Rows are points. Examples show where two turns around zero, p and q, send a point. Where does a point land after both, in the order given? Backwards means that the second turn is done in reverse. Each puzzle has new turns, and all numbers are rounded.
In the rows, 128 means zero.

Turn p:
[112 164] -> [167 121]
[195 121] -> [85 76]
[ 94 102] -> [125 171]
[111 125] -> [135 144]
Turn q:
[162 142] -> [162 143]
[179 112] -> [179 113]
[ 72 136] -> [ 72 134]
[ 99 122] -> [ 99 121]
Where do these land?
q, then p: [161 107] -> [ 93 111]
q, then p: [ 98 182] -> [190 125]
q, then p backwards: [108 140] -> [130 105]
q, then p: [145  82] -> [ 80 138]

Turn p:
[182 189 128  96] -> [154 190  88 167]
[125 119 102 130] -> [107 123 115 117]
[111 160 117 172] -> [108 166 159 103]
[142 112 139 141] -> [120 118 141 148]
[ 81  61 155 101] -> [153  44 137 107]
Turn q:
[114 179 122 146] -> [100 150 120 170]
[195 148 133 111] -> [106 137 195 115]
[118 158 140 168] -> [119 122 126 179]
[ 55 113 137 124] -> [130 111  55 127]
[121  59 133 100] -> [165 100 112  71]
[166 110 103 119] -> [150 147 161 105]
Where do these land?
p, then q: [106 124 104 169] -> [ 99 112  90 112]
q, then p backwards: [172  96 134  89] -> [ 65 129 134 151]
p, then q: [ 97 143 152 101] -> [122 132 170 102]
q, then p: [101 115 153  92] -> [124  99  91 103]
p, then q backwards: [130 201 105  85] -> [ 86 114  54 112]
q, then p: [136  98 151 188] -> [ 92 105 154 178]
p, then q: [153 118  97 173] -> [118 119  74 153]

Turn p:
[142 157 153 116 138 105 113 119] -> [139 148  97 125 156 117 146 136]
[147 135 104 160 133 152 142 134] -> [132 126 151 125 135 151  89 144]
[142 107 119 122  89 145 137 122] -> [127 108 156 133 108 108 128 153]
[136 151 144 151 171 107 175 119] -> [128 155  91 166 140 169 108 139]
[112 111  94 110 122 133 117 119] -> [142 132 155 120 102 116 132 106]
[107 111  91 116  83 135 129 161] -> [118 106 183 112 103 137 157 125]
[115 135 130 148 112 147 134 117] -> [103 132 146 136 134 120 113 131]
[120 125 150 101 159 135 110 141] -> [143 109 102 127 144 122 138  94]
[133 120 167 128 146  93  97 121] -> [123 136  71 107 130 112 140 125]
Turn q:
[120 112 125 128 145 104 130 141] -> [109 127 138 110 140 111 140 131]
[133 137  96 123 147 116 125 135] -> [110 141 132 103 108 119 118 128]
[142 126 135 111 158 134 136 143] -> [138 129 132  98 122 132 150 115]
[121 115 129 107  31 158 120 146] -> [128  65  75 190 114 124 114 114]
[152 134 137 129 105 108 123 129] -> [147 108 124 127 127 113 114 149]
[117 132 131 125 126 116 130  76] -> [138 153 128 136 160 130  94 124]
[121 151 130 121 156 109 112 150] -> [128 133 164 112 110 105 135 119]
[118 103 123 152 135 171 109 113] -> [106 128 135 144 134 183 130 125]
[128 140 145 157 148 137 167 119] -> [146 167 125 133 137 137 158 148]
Where do these land?
q, then p backwards: [147 132 114 118 139 124 150 134] -> [136 118 128 131 131 103 105 124]
p, then q: [114 148 132 127 148 110 127 139] -> [131 158 121 125 117 143 125 119]
p, then q: [ 70 112  75 133 115 136  79  91] -> [186 132 139 159 164  88  77 107]
q, then p: [140 115 142 121 144 116 125 149] -> [139 114 114 149 112 128 142 129]
q, then p: [115 116 127 142 126 110 153 146] -> [123 139 126 139 119 163 141 121]
q, then p: [141 110 121 150 134 103 100 107] -> [128 100 109 110 143 127 139  95]
q, then p backwards: [138 127 152  80 146 140 163  93] -> [131 154 119 107 184 116  90 132]
q, then p backwards: [142 108 140 127 130 115 142 149] -> [141 128 145 114 112 121 110 145]
p, then q: [119 178 141 139  84 146 128 142] -> [131 153 162 122 146 115 180 110]
q, then p: [136 133 142 146 131 170 148 142] -> [124 114 158 152 134 142 108 153]
p, then q backwards: [144 128 122 123 111 138  94 118] -> [140 134 134 118 140  90 130 134]

Turn p:
[ 90  92  95 112 109  97 163 101 190 176  97] -> [137 146  56 175 144 124 102  93  65 113 112]
[134  79  97  68  83 177 152 147 122 125 174] -> [152 150 143 171  79  99 110 118 163  59  87]
[118  76 136 133 168 184 161 143 135 135 135] -> [ 60 128 146 152 105 149 116 117 124  87 103]
[100 103 131 150  89 171 167 142  93 124 164] -> [124 121 142 171  73 138 177 144 137 101 100]
[145 145  98 170 150  92 107 155 108  71 161] -> [133  88 136 120 135 132 109 197 170 175 120]
[168 139  96 157 114 176 100 166  77 156 100] -> [103 171 181 163 151  96 167 130 172 160 131]
[ 92 140 174 113 186 105  96  96 118 135 112] -> [113 145 115  65 123 184 114 107 111 151 156]
[122 125 145 113 137  98 152 150 125 104 107] -> [145  98 140 119 140 152 116 109 118 138 100]
[115 155 200 123 138  68 162  83 134 144 169] -> [161  85 121  87  79 151 122 123  57 135 175]
[136 172 132 159 129  91  82 146 132 139 163] -> [143 103 116 124 127 121 126 148 157 175 188]
[138 151 152 175  85 160 101 128  88 134  90] -> [117 143 146 118 141 107 216 123 143 156 134]
[165 103 134 100 120 117 107 125 155  82  95] -> [131 115 120  83 160  91 105 109 142 118  89]
[139 178 105  74  96 109 116 129 192 105 128] -> [195 114 100 119 181 104  99 123 144  87 152]
[130 133  98 145 188 145 125  82 122 163  96] -> [ 80 187 131 124 156 143 112 150  89 141 145]
Turn q:
[155 130 109 160 115 132 124 102  99 132  90] -> [ 99 143 105  96 142 144 108 107 106 131  98]
[158 114 154 111 114 101 106  96 137 143 131] -> [117 145 150 128 182 129 151 121 118 114 137]
[101 107 104 121  75 129 107 136 109 145 102] -> [115 157 136 118 117 185 146 144 130 159 109]
[196 172 160 128 144 114 141 184 161 105 134] -> [192 146 135 174 142  77  96  98 119  96 104]
[150 197 134  53 141 125 150 119 132 122 157] -> [116 115 205 156 110  84 121  93 152  93 121]
[140 101 126 189  87 157 115 127 103 117 170] -> [163 128  80  86 135 164 150  82 142 144 139]
[117 104 176 138 174 203 157 156 187  79 107] -> [155 138  83 163  91  47 116 130 100 181 183]
[ 86 172 117 106 153 106  97 105 112 164 131] -> [ 98  75 176 129 117 156 129 149 106 104 124]
[133 113  74 115 137  98 121 116 114 117 134] -> [119 129 141  82 132 125 128 159 153 112 102]
[ 90 100 102 154 106 121  83 118 119 128 129] -> [135 115 123  87 135 175 146 156 121 158 128]
[120  98 107 129 129 145 116 130 117 193 145] -> [111 124 106 124 109 156 188 140 119 104 121]
[ 94 113 165 182 146 163 225 152 216  74 107] -> [146 109  43 199 121  55  87 137 158 208 157]
[124 144 135  79 142  69 123 123  57 144 127] -> [ 98 140 181 121 130 167  97 145 141  59 139]
Where do these land?
p, then q: [122 143  85  89  89 153 134 131 137 177 115] -> [143  84 119 108 161 107  84  88 124 116 104]
p, then q: [126 163 130 121 122 136  87 107 151 158 137] -> [147  92 151 117 127 109 143 117 164 105 118]
q, then p: [108 173 112 122 171 139 183 108 154  81 155] -> [131 108  50 119 103  94  98  97 123 164 115]
p, then q: [182  74 122 171 115  56 145 138  79 151 161] -> [116 161 109 163 175 228 154 141 109 105 102]
q, then p: [206  83  92 114  98 103 122 115 128 126 160] -> [152 110 151 100 194 158  83 130  86  94 134]
q, then p: [ 91 105 172 113 114 147 105 154 126 119 114] -> [129 122 159 155  93 111 153 144 141 125 171]
q, then p backwards: [170 112  75 149 100 122 110 149 170 156 109] -> [109 102  98 139  86 120 140 103 101  87  76]
p, then q: [134  70 105 191 136 107 137 112  72  97 181] -> [145 176 112 187 108 204 137 154 122 156  88]
q, then p: [134 138 137 104 166 171 117 141 132 155 104] -> [167 121 136 132 104 134 169 143 125 159 105]
q, then p backwards: [ 73 156 178 132 160 154 183  96 166 104 135] -> [166 126 134 175 131  97 114 182 173 177 171]
q, then p: [ 88 133 138  95 145 109  98 126 130 128  78] -> [121 114 150 135  98 155 161  97 168 151 144]
q, then p: [ 85 187 164  88 125 151  91 184 141 131  97] -> [110 113 158 120  83  86 213 115 135 166 145]
q, then p: [144 127 154 173 124 119 152 100  78  81 118] -> [129 180  95  95 125 129  90 151 162 114 159]
